Every row gives one point. Examples show where two turns around zero, p and q, send a point. Where does a point land after both, in the order given? Backwards means that the second turn is done in reverse. Each puzzle has new turns, and all numbers are rounded.

Turn p:
+0.50 +0.28 +1.41 => +1.50 +0.28 -0.04
+2.17 +0.90 -0.79 => +0.02 +0.39 -2.45
-3.25 -1.32 -0.22 => -1.34 -0.66 +3.18
+0.74 -0.75 -0.75 => -0.44 -0.94 -0.77
-0.15 +0.88 +0.34 => +0.27 +0.92 +0.07
Turn q:
+1.04 -2.01 +1.60 => -1.26 -1.28 +2.11
-0.49 +0.28 +0.55 => +0.15 +0.66 +0.40
-1.91 +0.24 -1.44 => -0.67 +1.52 -1.74
+1.37 +1.49 -0.72 => +1.78 -0.91 -0.78
Where do these land?
p, then q: +0.75 +0.42 -3.17 => -1.22 +2.09 -2.22
p, then q: +0.91 -0.42 +0.66 => -0.22 -1.15 -0.25
p, then q: -1.82 +1.44 +0.93 => +2.00 +0.76 +1.30
p, then q: +0.11 -1.76 +1.27 => -0.97 -1.53 +1.20
q, then p: +0.05 +0.32 +0.32 => +0.36 +0.08 -0.27

Turn p:
+0.88 -0.02 +1.31 -1.37 -0.11 +1.43 => -0.09 +0.26 +0.85 +1.54 +0.01 +1.80
+0.69 -1.04 -0.88 +0.83 -0.34 -1.83 => +0.09 -0.14 -1.43 -1.10 -1.65 -0.70
-0.21 +2.87 -1.33 -0.83 +0.52 -1.40 => +1.36 -0.60 -1.75 -1.23 +2.45 +0.40
-2.01 +0.75 -0.16 -2.84 -0.52 -1.17 => +3.02 -1.99 +0.60 +0.06 +0.91 +0.25
+1.30 -1.29 +0.37 +0.64 -0.28 +0.54 => -1.13 +0.67 +0.05 +0.30 -1.50 +0.45
-0.72 -0.66 -0.92 +1.91 +0.89 +0.08 => -1.50 -0.11 -0.09 -0.70 -0.02 -1.87
-0.48 -1.01 +1.56 +1.57 -0.81 +0.10 => -0.05 +1.61 +0.88 +0.59 -1.19 -1.30
+2.43 -0.70 -0.73 +0.63 -1.84 +1.97 => -1.77 +1.39 +0.85 -1.27 -1.43 +2.27
-1.88 +1.11 +0.78 -0.54 +2.50 +0.28 => +0.07 -1.08 +0.03 +1.80 +2.42 -1.30
Turn q:
+1.80 +0.31 -0.03 +0.10 +0.43 -2.02 => -2.14 +0.23 +0.53 +1.04 +1.13 -0.57
+0.41 -0.98 -1.00 -0.40 -0.91 -1.03 => -1.47 -0.33 +0.25 -1.22 +0.40 +0.46
-2.83 +0.19 +0.94 +0.81 +0.17 +0.90 => +1.96 +0.15 +0.42 +0.37 -2.26 +1.05
-1.46 -0.42 +1.95 -1.30 +0.50 +1.35 => +1.67 -1.34 -0.24 +0.06 -1.95 -1.21
+1.34 +1.34 -2.14 -0.60 -0.31 -0.89 => -0.62 +0.16 +1.03 -0.39 +2.78 +0.28
+2.33 +0.88 -0.85 +0.97 -1.65 -0.42 => -1.22 +2.23 -0.01 -0.77 +1.86 -0.50
-1.59 -1.31 +1.12 +0.42 +1.76 +2.11 => +1.82 -1.09 -1.97 +0.89 -1.95 +0.49
Where do these land?
p, then q: -0.04 -5.43 +0.57 -1.00 +0.17 -0.40 => -1.97 +2.60 +0.07 -3.42 -2.93 +0.26
p, then q backwards: +0.66 -0.57 -0.32 +1.18 -0.87 +0.35 => -0.11 -0.56 +0.48 +0.60 -1.40 -0.51
p, then q: +0.65 +1.82 -1.28 +0.44 +1.37 -0.52 => +0.52 -1.92 -0.13 +0.47 +1.16 +1.48
q, then p: +0.27 +0.71 +0.55 -1.85 -2.78 -0.49 => +2.77 -0.56 -0.80 +1.83 -0.15 +0.50
q, then p: +0.05 -1.66 +0.47 +0.20 +1.02 +2.31 => -0.87 -1.05 -0.39 -2.37 -0.98 +0.90
p, then q: -0.06 +0.26 +0.75 +0.25 +1.04 -0.40 => -0.40 +0.41 +0.08 +0.61 +0.33 +1.06
q, then p: -0.05 +1.40 -0.78 -1.40 -0.06 -0.12 => -0.30 -0.06 -0.89 +1.86 -0.46 -0.04
q, then p: -1.73 +1.54 -0.51 +1.75 -0.33 +0.16 => -0.78 +2.08 +0.28 +0.49 +1.10 +1.53
p, then q: +0.25 +1.92 +0.56 +0.42 +0.44 -0.89 => +0.17 -0.24 +0.01 +1.14 +1.85 +0.65
